Each row is a point. Any point is a mix of the corners, with weights that add up to 1. It lies inside the corners' shape when no weight is negative. Say inside or outside, and name the corners with a negative weight.

Corners:
(1): [-7.1  1.9]
(2): [ 1.4 -2.2]
(3): [2.5 2.1]
Points:
[ 3.1 -1.8] => outside (1)
[-4.8  1.8] => inside
[1.5 3.3] => outside (2)
[3.7 0.1] => outside (1)
[-3.0  0.4] => inside
[0.9 3.1] => outside (2)

Corners:
(1): [ 6.1  5.0 -2.1  3.7 -4.4  4.4]
(2): [-4.2 -4.1 -0.9 -1.9  3.5  4.3]
(3): [ 7.0  2.9  0.5  3.0  4.8 -5.9]
(4): [ 0.1  0.4  5.6  6.6 -3.3 -0.7]
(5): [-3.2 -4.2 -0.5  2.2 -3.7 -0.6]
(6): [ 4.5  1.7  1.2 -2.3  1.6 -5.8]
(7): [-3.7  3.0 -2.0  0.1  5.0  1.2]
Points:
[ 1.3  0.3  1.3  0.7  0.4 -1.5] => inside
[-0.2 -0.2 -2.7 -2.5  0.0  2.6] => outside (3, 4)
[-1.2  1.8 -0.7  0.3  2.7 -0.5] => inside
[-1.1  0.2 -0.9  1.6  0.2  0.1] => inside
[ 1.6  1.4 -1.7 -0.3  1.6 -0.1] => outside (4)
[ 0.7  0.1  2.8  4.3 -1.4 -1.2] => inside
[ 5.0  3.7  0.6  4.5  4.5 -1.6] => outside (5, 6)

Corners:
(1): [ 1.0  4.5 -3.6 -0.7  3.6 -0.5  3.4 -2.0 -4.5]
(2): [ 6.2 -5.2  4.1 -3.4  3.1 -1.5  1.6  4.6  3.7]
(3): [-1.2 -2.9 -4.2 -1.6  1.2 -1.8 -5.3 -6.2  6.4]
(4): [ 3.1  2.3  4.8  6.2  5.4 -3.2 -4.0  2.8  0.9]
(5): [ 4.1 -2.0 -2.6  0.4  5.1 -4.3  3.5 -1.1  4.2]
(6): [ 0.8  1.1  1.9  6.4 -2.2 -2.0 -2.3 -0.2 -2.8]
(7): [ 5.1 -4.5 -5.3 -1.7 -2.2  0.8 -1.5 -5.9 -2.6]
(8): [ 2.2  0.5 -2.5  3.4  4.9  4.4  4.4 -0.5 -5.4]
(9): [-0.2  0.9 -4.6  0.7  3.4  0.9 -1.3  3.8 -3.6]
(10): [ 0.3 -4.2  1.1  0.9  1.1 -4.1  0.3  2.1 -6.4]
Points:
[-0.3 -0.5  2.0  6.0  4.2 -3.1 -1.9  2.6 -2.8] => outside (1, 2, 7)
[ 3.3 -1.9 -2.5  0.3  5.4 -0.6 -1.5 -0.2  5.1] => outside (1, 6, 10)
[ 4.1 -2.3  2.0  0.7 -0.3 -4.6  0.1 -0.3 -2.4] => outside (3, 8, 9)
[ 1.5 -0.5  1.0  2.5  2.4 -2.6  0.0  1.3 -0.3] => outside (7)
[ 2.6 -1.4  0.2  1.2  2.4 -2.9 -0.5  0.8  0.7] => outside (8)
[ 2.1 -0.4  1.8  3.3  3.1 -2.2  0.9  0.4 -0.6] => outside (7, 9)
[ 2.8 -1.4 -1.8  0.9  1.7 -1.3 -0.3 -0.6 -0.6] => inside
[ 3.0 -1.5  0.1  1.3  2.4 -1.5  0.6  1.3 -2.8] => outside (3)
[ 4.7  1.4 -1.1  0.9  5.9  0.4  2.7  1.3 -0.7] => outside (3, 6, 10)

Corners:
(1): [-5.6  3.4 -4.6 -6.1  6.1  0.1 -6.6 -0.2  3.2 -2.3 -0.7 -0.9]
(2): [-1.8  0.6  1.8  6.4  1.5 -2.5 -3.6 -3.2 -1.7  0.5  3.7  2.2]
(3): [-0.8  0.0  4.5  3.7  6.4 -3.6  4.3  1.4 -2.6  2.3 -3.3 -0.5]
(4): [-0.8 -2.9 -1.7  4.4  1.2 -6.8 -2.8  3.7 -4.6 -1.0  1.4 -1.5]
(5): [-0.7 -6.3  3.4 -4.8  0.9  0.3  1.7  3.0 -3.7 -2.3  2.4  4.4]
(6): [ 0.9 -6.0 -0.7 -2.6  4.1 -2.9 -5.0  0.3  1.1  2.1  1.1 -1.7]
(7): [-2.5 -7.4 -2.6 -0.1 -3.7  3.4 -3.1 -1.5 -5.7 -2.4 -0.7 -5.5]
(8): [ 3.2  0.3  5.3  1.3 -2.1  0.0  4.1  2.8  1.8  0.0  1.8 -0.3]
(9): [ 4.2  0.1  3.0  2.8  2.1 -4.0  5.0  4.2 -5.9  1.6 -2.2  1.1]
(10): [ 2.0  2.6 -1.3  5.4  5.3 -1.4 -1.9  2.0 -2.8  1.2  3.6 -4.4]
(11): [ 1.1 -7.4  1.3 -6.6 -1.6 -2.2  7.6 -2.4  3.1 -2.9  0.9 -3.9]
(12): [-2.7 -2.1 -1.3  4.6  1.1  0.0  1.0 -1.9  4.4  1.4  4.6  4.4]
(13): [ 7.0  0.3  4.5 -1.1  5.8  4.2  4.3  2.5  6.1 -4.7  2.6  4.1]
Points:
[-0.2 -0.9  0.2  1.9  1.4  0.2 -1.5  1.1 -1.7 -0.3  1.1 -1.0] => outside (11)
[ 0.0 -2.5  1.5 -0.8  1.9 -0.4  0.8  0.2 -0.5 -0.6  1.3  0.4] => outside (4)
[-0.8 -0.3  1.9  1.5  4.7 -2.2  1.4  1.1 -1.2  0.8 -1.1 -0.6] => inside
[ 0.0 -2.0  1.1  0.8  1.8 -0.7 -0.5  0.2  0.8 -0.5  2.2  0.3] => outside (9)
[ 1.0 -0.6  0.9 -0.5  2.8 -2.2  0.4  2.0 -0.1 -0.8  1.9  1.5] => outside (3, 7)
[ 2.0 -1.5  1.8 -0.9  2.6  0.4  2.0  1.1  1.9 -2.1  1.3  0.3] => inside

Corners:
(1): [-4.5  2.5 -2.2  3.2 -1.2 -1.1  2.9 -7.3 -2.9  3.4 -2.6  1.7 -5.2  5.2
 -5.2 -1.6 -4.1  2.2]
(2): [-6.3  1.0 -4.0  0.5 -3.9 -2.8 -0.7 -0.9  0.0  4.9 -2.3  0.1  1.2  4.8
  3.8  4.7  6.0  2.7]
(3): [ 4.5 -1.5  6.3 -0.9 -0.6  2.4 -1.7  5.2  1.2  1.2  1.2 11.7  2.1 -7.7
  4.2  2.1  3.2 -1.0]
(4): [-4.1  2.5 -4.7  4.6  1.9 -4.6  3.9 -2.5  1.5  9.9 -2.3 -3.6  1.8  1.0
 -1.2 -2.0 -1.0 -0.9]
(5): [ 4.0 -1.4  2.1 -1.1 -1.0  3.5 -3.9 -3.4 -4.8  3.4 -2.5  3.8  2.2 -1.4
  0.0 -1.1 -6.7 -3.4]
(6): [ 0.7 -6.8  3.0 -5.8 -2.5 -2.4 -4.2  0.6 -1.1 -2.5  1.2  3.3 -0.9 -4.7
  1.1  4.1 -1.1  4.0]
(7): [-6.6  4.5 -2.1  2.4 -2.9 -2.7 -2.2 -5.3 -0.1 -4.5 -7.1 -4.3 -3.0  1.9
 -1.4 -1.1 -2.4  1.2]
(8): [ 5.9 -3.5  3.8  0.6 -1.0  6.3 -2.7  2.2  2.1 -3.1  5.2  7.6  2.8 -1.9
  2.0  4.5 -1.8  1.3]
(9): [ 1.3 -1.4  2.8 -3.2  3.1  3.4 -0.8  0.7  1.0  1.5  1.4  6.9 -1.7  0.5
  4.7  4.2 -4.7 -3.5]
(10): [-3.6 -0.7 -1.9 -1.2  0.8  4.2 -0.6  2.9 -2.0 -0.5 -0.3  2.9  0.2  1.8
 -4.6 -2.9 -1.1 -3.4]
(11): [-2.1 -1.9 -4.8  3.0  2.1 -0.9  1.4 -2.6  2.9  3.5 -7.8 -0.3 -3.5  3.9
 -1.8  0.7 -2.1  2.8]
(12): [-1.8  3.8 -4.0  0.0 -0.8  5.6  0.9  0.8 -6.4  3.7 -0.9 -2.6 -2.0  2.0
  0.8  0.6 -2.0 -0.6]
(13): [-5.9 -1.1 -5.9  4.8 -2.7  0.2 -2.2 -1.6  1.9  4.0 -1.3 -2.5 -3.3 -1.9
  0.8  4.8  5.0 -2.8]
(14): [-3.2  3.5 -1.1  1.5  3.8 -0.7 -1.5 -1.4 -3.4  5.3 -2.8 -0.3 -2.2  7.2
 -9.9  3.4 -2.8  1.0]
(15): [-2.2 -1.2 -1.3  3.0  2.4  0.8 -3.5  4.7 -8.2  0.7  0.2  3.1  0.1 -0.7
  0.0 -3.4 -4.3 -1.9]
(16): [ 1.9 -4.1  2.2  0.0 -1.4  2.1  3.9  3.7 -2.5 -2.6 -0.8  4.8  1.6 -3.4
  3.5  5.8  2.3 -3.1]
(17): [ 1.9  0.9 -2.6  2.0  1.3 -3.4  1.4 -4.4 -1.4  4.0  0.3  0.0  1.3  2.5
  1.7  1.0  4.5 -1.1]
(18): [-3.4 -2.6  3.7  1.8  5.6  4.1 -1.6 -0.7 -1.0  1.2  0.4  7.3  1.5 -5.1
  2.8  3.2 -1.2  1.4]
(19): [-0.8 -6.1  8.4  0.8 -1.2  1.7 -0.7  1.0  3.2  2.9  2.1  3.7  0.1 -2.8
  3.8  2.8  3.7  1.1]
Points:
[-0.4 -0.6  1.0  0.6  1.4 -0.3 -1.0 -1.1 -0.6  2.6 -0.7  3.5  0.8  0.7
 -0.2  0.1 -1.9  0.3] => outside (12, 13, 16)
[-2.0 -0.4 -0.4  0.9  0.1 -0.1 -0.4 -1.0 -1.3  2.1 -1.8  1.4 -0.8  0.3
  0.3  0.8 -0.6 -0.3] => outside (8)
[-1.8 -1.6  0.9  1.5  0.2 -0.7 -0.8 -0.5  0.2  0.6 -0.7  2.9 -0.2 -0.9
  1.1  2.5  0.2  0.8] => outside (5, 10, 12)
[-2.2  0.0 -0.9  1.9 -0.2  2.0 -0.1  0.3 -1.5  2.0 -1.5  1.9 -0.5  0.6
  0.1  1.1 -0.8 -1.0] => outside (6, 17)
[-0.3 -2.3  0.8 -0.2  0.1  2.3 -1.4  0.8 -1.7  1.7  0.2  3.7 -0.3 -0.7
  0.5  2.0 -0.2 -0.8] => outside (4, 7)
[ 1.0  2.4  1.2  1.3  2.9  2.7  0.4 -0.5 -3.7  1.3  0.4  4.9  0.9  0.5
 -2.0 -0.9 -4.2 -1.8] => outside (2, 6, 11, 13, 19)
[-0.9  0.7 -0.7  1.3  0.3  1.2 -1.1 -2.0 -2.0  3.4 -1.5  1.7  0.0  1.1
 -0.5 -0.4 -2.0 -1.0] => outside (6, 16)

Corners:
(1): [ 3.6 -2.1  4.4 -3.6  4.3 -5.9  1.5 -2.7 -1.4 -0.2  3.1 -4.6  0.4  0.2
 -2.1  2.6 -3.0 -2.8 -1.6  0.8]
(2): [ 2.5  7.0  0.3  4.7 -6.5  2.4 -4.8  3.6  4.5  3.1  4.3  5.7  1.4 -0.8
 -4.6  1.6 -3.8  1.5 -5.8 -0.8]
(3): [ 2.0  2.8  3.6  0.7  3.0 -0.2 -3.1  5.4  1.5  2.6  0.8  4.1 -3.5  1.2
  1.3  0.7 -8.2 -0.2  6.0  4.5]
(4): [-6.6  1.9  2.4 -5.8 -0.7  3.4 -2.0  3.0 -0.5 -0.8 -3.3 -2.7 -1.8  0.0
  4.0 -6.3  7.0  0.3  5.3 -4.7]
(5): [-2.9 -2.4 -2.4 -2.8  6.9 -2.1  2.0 -3.3 -1.3 -3.5  0.3 -5.2 -5.9 -0.9
 -2.7  2.8  2.6 -7.0 -0.3  1.4]
(6): [ 2.7 -4.5  0.2  3.3  3.5  0.4  3.4  0.0 -4.0  3.3  1.1 -3.9 -0.5 -0.7
  2.3  2.9  1.9  2.1 -1.9 -2.1]
(7): [-0.8 -3.4 -0.9  1.3  2.6 -5.9 -0.4 -2.8  3.1 -2.9 -2.6 -3.9 -3.5 -3.0
  4.0 -5.7  3.1 -0.4 -1.3  3.5]
(8): [-1.4  1.7  7.6 -4.6 -1.4  3.5 -1.4 -2.7  1.4  0.5  1.8  5.6 -1.2  1.2
  2.3 -1.2  1.1 -0.8  3.6 -1.7]
(9): [ 2.1 -2.1  4.5 -1.9  2.4  5.9  1.6  2.0  1.7 -4.7 -1.2 -1.9  0.6 -4.6
 -0.7  6.0 -4.1 -9.0 -4.0 -1.8]
(10): [ 6.6  1.8 -4.9  3.9 -6.3  2.4 -1.6 -1.3  6.0 -0.6  4.7  1.9 -1.4  3.3
 -0.7  2.6 -3.3  2.0  4.3  2.8]
(11): [ 4.5  2.4  7.7  4.4 -2.5 -1.0 -1.4  1.4 -4.8  1.8 -4.8  2.0 -2.0 -7.4
 -1.4 -2.7 -2.3  4.4 -3.3  1.1]
(12): [ 2.5 -1.0  2.3  0.7  1.2  1.6 -1.7  5.3  0.5  1.9 -2.1  5.0 -2.4  1.0
 -1.2 -0.3  5.0 -1.0 -3.5 -0.2]
(13): [ 3.0  2.2 -3.3 -1.9  4.2 -3.9 -0.3 -1.4  2.9 -2.2 -1.4 -2.3 -0.9 -4.1
  2.5  1.1 -0.9  1.1  0.2 -4.5]
(14): [-4.5 -0.5 -0.6 -5.5  2.1  1.2 -2.9  3.3 -6.7  5.6 -1.6  6.3  2.6  1.6
  0.3 -7.5 -1.1  3.3 -1.4  2.0]
(15): [-1.4  1.0  0.2  2.9  4.3 -5.3 -0.6 -3.1  0.1  0.7 -6.5  5.0  3.1 -3.5
 -2.5 -6.7  3.1  1.0  0.2  0.3]
(16): [-1.5 -0.3  2.8 -3.3  4.2  0.4  3.7 -1.6 -7.5 -1.4  1.0 -5.6 -5.1 -7.0
  2.1 -0.3  4.6 -8.2  5.8  2.3]
(17): [ 4.6  1.3  4.3  5.8 -3.4 -4.2  1.9 -1.8 -2.7  1.8  3.0  5.3 -4.2  2.8
 -2.5 -4.9 -6.3 -2.9  0.7  2.0]
(18): [-0.7  0.2  3.8 -3.7 -3.4  2.0  4.9  2.9  2.3  5.6 -5.7  1.1 -1.9 -4.0
  2.4  1.1  1.1 -6.1  2.9 -2.2]
(19): [ 0.4  5.4 -6.3  2.2 -0.5  1.3 -4.7 -4.8  2.0  0.2 -2.2  0.1  0.9  0.9
  2.7 -6.5  0.6  3.6 -1.7  3.1]
(20): [ 2.5  5.6 -2.6  0.2 -1.6  2.4  3.8  1.2  1.3 -5.2  4.3 -4.4  0.2  1.2
  2.9 -0.8 -1.2  3.7 -2.0  4.4]
(21): [-1.6 -2.4 -1.4 -3.8  0.3 -7.6  3.6 -4.3 -6.6  1.3 -5.1 -4.3  2.1  2.0
  3.7  3.6  1.7 -4.2  3.8  2.3]
Points:
[-0.9 -1.0  2.0 -1.4  1.4 -0.1 -0.2 -1.8 -3.2  0.1 -1.9  0.1 -1.0 -0.7
 -0.4 -2.4  3.0 -2.4  1.5 -0.6] => outside (2, 3, 7, 13, 18, 20)
[ 0.4 -0.6  0.9 -1.3  3.3 -2.4  0.8  0.5 -1.4 -0.5  0.9 -1.9 -1.1 -0.9
 -0.1  1.0 -0.4 -2.9 -0.3  0.1] => outside (8, 10, 11, 18, 19)
[ 0.9  2.1 -0.5  0.6  0.5 -0.7 -0.3 -1.3  0.2 -0.2 -0.7  0.3 -0.6 -0.6
  0.8 -2.4 -0.2  0.2 -0.1  1.1] => inside
[ 1.5  0.0  1.3  0.5  1.4 -0.8  0.4  0.1 -0.5  0.8 -0.6  0.8 -1.0 -1.0
  0.3 -0.5 -0.5 -0.9 -0.3  1.0] => outside (4)
[-0.3  1.0  1.7 -3.0  0.3  0.6 -0.1  0.1 -0.1 -0.7 -2.0 -1.0  0.7 -2.2
  2.0  0.2 -0.5 -2.0  1.3  0.0] => outside (5, 6, 12, 17)
[ 1.0  0.1  1.7 -1.1  0.6 -0.1  0.2  0.2 -0.6  1.1 -0.6 -0.1 -1.9 -1.3
  1.1  0.4 -0.4 -2.0  1.0 -0.2] => outside (15, 20)
[ 0.7  0.5 -0.2 -0.2  1.2  0.1  0.1  1.0 -0.4  0.1 -0.5 -1.3 -1.0 -1.5
  0.9 -0.1  0.6 -0.6 -0.1  0.9] => outside (8, 17)
[ 1.1 -0.1  1.0 -0.2  1.1 -1.3  0.3 -0.4 -0.8 -0.6  0.4 -0.4 -1.2 -0.7
  0.2 -0.2 -0.3 -1.1  0.6  1.2] => outside (18, 19)

Corners:
(1): [-0.1 -2.9  1.7  2.8 -2.8 -7.6 -1.0 -1.2  1.4 -3.7 -0.3 -1.5 -2.4 -3.1
 -0.2  0.4 -0.4 -5.6  5.3 -0.2]
(2): [-2.1  1.8  4.1  3.3  0.4  3.6  1.2  2.6  2.2  5.4  5.7  2.6  3.5 -0.1
 -2.7 -4.5  4.1  2.5 -1.6 -0.1]
(3): [ 0.9 -5.0 -6.7  3.8 -4.1 -0.9  2.9 -2.8  1.3 -3.0 -2.0 -4.8  0.1 -0.8
 -3.8  1.4  3.9 -5.1  1.9  2.5]
(4): [ 2.0  4.6  1.0  3.8  3.2  3.8  2.0  5.1  2.0  0.7  3.6  0.9 -0.4 -0.8
  0.3 -6.2 -2.2  3.4  0.3  8.8]
(5): [ 6.1 -2.5 -1.8 -1.1 -3.5 -0.5  5.3 -0.4 -3.4 -2.8 -0.4 -0.8 -0.3 -3.6
 -2.9  1.8 -0.1 -3.6 -2.2  0.3]
(6): [ 0.7  3.5  0.0  0.9  3.9  2.6 -1.9  4.2  5.9  5.2  3.8  0.8 -3.0  3.6
  0.7 -0.9 -2.4  4.2 -1.8 -0.8]
(7): [-1.0  3.9 -3.2 -1.4 -0.2  0.7 -4.9  4.1 -1.2 -0.4  5.5 -0.2 -4.7  2.7
  2.4 -3.2 -2.7  3.6  0.4  3.6]
(8): [ 4.1  5.0 -3.1 -0.8  5.4 -0.7 -2.6  1.2  5.6  1.1  6.6 -1.4 -5.6  2.0
  0.5 -0.1 -1.7  3.9  0.2  1.8]
(9): [-4.7  1.1 -2.7  3.1 -1.3 -0.6  6.0 -4.1 -2.5 -3.3 -2.2 -1.7  2.7  1.7
 -1.7  4.3  2.1 -8.8  0.8  0.6]
(10): [-0.2 -4.0 -1.7  1.5 -0.8 -3.9  0.8 -5.0 -0.2 -1.7 -2.8  1.2  3.6 -2.4
  0.0  1.7  1.9 -2.6  1.9  0.5]
(11): [-1.6  2.4  4.2  5.6  0.9  6.7 -0.6 -1.3 -1.5  3.9  0.1  0.0  1.1  0.4
  2.8  0.7  0.4  0.9  1.0 -1.6]
(12): [-2.8  3.3  0.6 -0.4 -2.0  5.0  2.0  0.4  4.1  1.6  1.9  2.5  1.2  1.3
  3.7 -0.4  5.9 -1.1  7.7  1.9]
(13): [ 2.0  0.2 -2.9 -2.4  4.2  0.7 -0.2  2.1 -1.8 -0.7  1.5 -2.6 -1.9 -2.5
 -5.5 -7.3 -0.5  1.9 -1.5  2.8]
(14): [-4.1 -0.1  4.8  0.5 -6.2 -0.6  2.6  1.3  2.8 -4.5 -4.7  2.4  5.1 -4.0
  1.4  7.1  5.6  1.2  5.9  1.2]
(15): [-1.6  2.3  8.4  4.0 -2.1  0.9  3.2 -2.4  1.1  3.1 -1.4  2.7 -2.0  4.9
  1.0 -1.5  3.7  1.6  2.4  1.6]
(16): [ 1.1  1.8 -1.0 -1.5  3.6  5.4 -0.4  2.7  3.5  1.9  6.9 -2.8  2.3  2.3
  5.3 -4.2 -1.2  6.5 -1.3 -0.1]
(17): [-1.2 -4.2  4.5 -1.9  2.9  4.8 -2.1  0.4 -4.0  1.9  5.0 -4.8  0.7  0.5
 -6.9 -2.2 -5.6 -2.9 -0.3  2.0]
(18): [-2.7 -1.4  1.6  3.6  1.2  0.4  5.4 -2.5  0.1 -0.9  0.6  3.8 -3.2 -6.3
  3.3  1.4  4.7 -4.7  1.4  1.2]
(19): [ 0.6 -4.4  0.7  1.0 -1.7 -1.4  0.3 -5.4  2.7 -6.2 -4.1  0.7  0.3  0.4
 -0.1  3.3  2.5 -5.2 -1.1  0.0]
(20): [ 3.2  3.1 -3.2  0.6  7.8 -1.3 -1.5  6.1 -1.3  1.3  5.6  1.1 -1.5  3.7
  2.4 -0.7  0.1  0.1  1.4  4.6]
(21): [ 0.3  3.3 -1.2 -3.3  5.5 -4.2 -3.0  5.2  2.0  1.8  6.1 -5.1 -0.9  1.0
  5.4 -0.7 -1.3 -1.6 -3.9  5.8]
Points:
[-0.5  0.7  1.7  1.4  0.1  2.0  1.8 -0.5  0.3  0.1  1.3  0.5  0.1 -0.6
 -0.5 -0.4  0.5 -0.6  0.6  0.8] => outside (3, 20, 21)
[-0.9  0.0  0.8  2.3 -2.4  0.8  2.4 -1.5  2.5 -0.7 -1.4  2.1 -1.6 -0.9
 -0.6  2.0  3.1 -1.1  1.2 -1.4] => outside (4, 10, 16, 17, 20, 21)
[ 0.9  5.1 -1.5  0.7  6.6  4.5 -2.9  4.3  2.0  4.2  7.7 -2.8 -2.3  5.8
 -0.5 -5.5 -2.9  4.8 -3.5  3.1] => outside (1, 5, 10, 12, 14, 18)
[-0.4  2.7  2.9  0.2  0.7  2.0  0.6  1.2 -0.6  0.9  1.2  1.2  0.9  1.7
  0.1 -0.6  1.2  0.9  0.8  3.1] => outside (1, 3, 6, 16, 18)
[ 0.6  0.5 -1.0  0.2  0.9 -0.6 -0.3  0.6  0.2 -0.9  1.6 -2.2 -0.1  0.7
  0.9  0.2  0.1 -1.7  1.1  2.8] => outside (2, 6, 18)
[-0.5 -0.4  1.6  1.3  0.0  1.0  0.8 -0.6  1.9  0.5  1.0  0.8 -0.6 -1.4
  0.6 -0.5  1.4  0.0  0.9  1.0] => outside (9, 20)
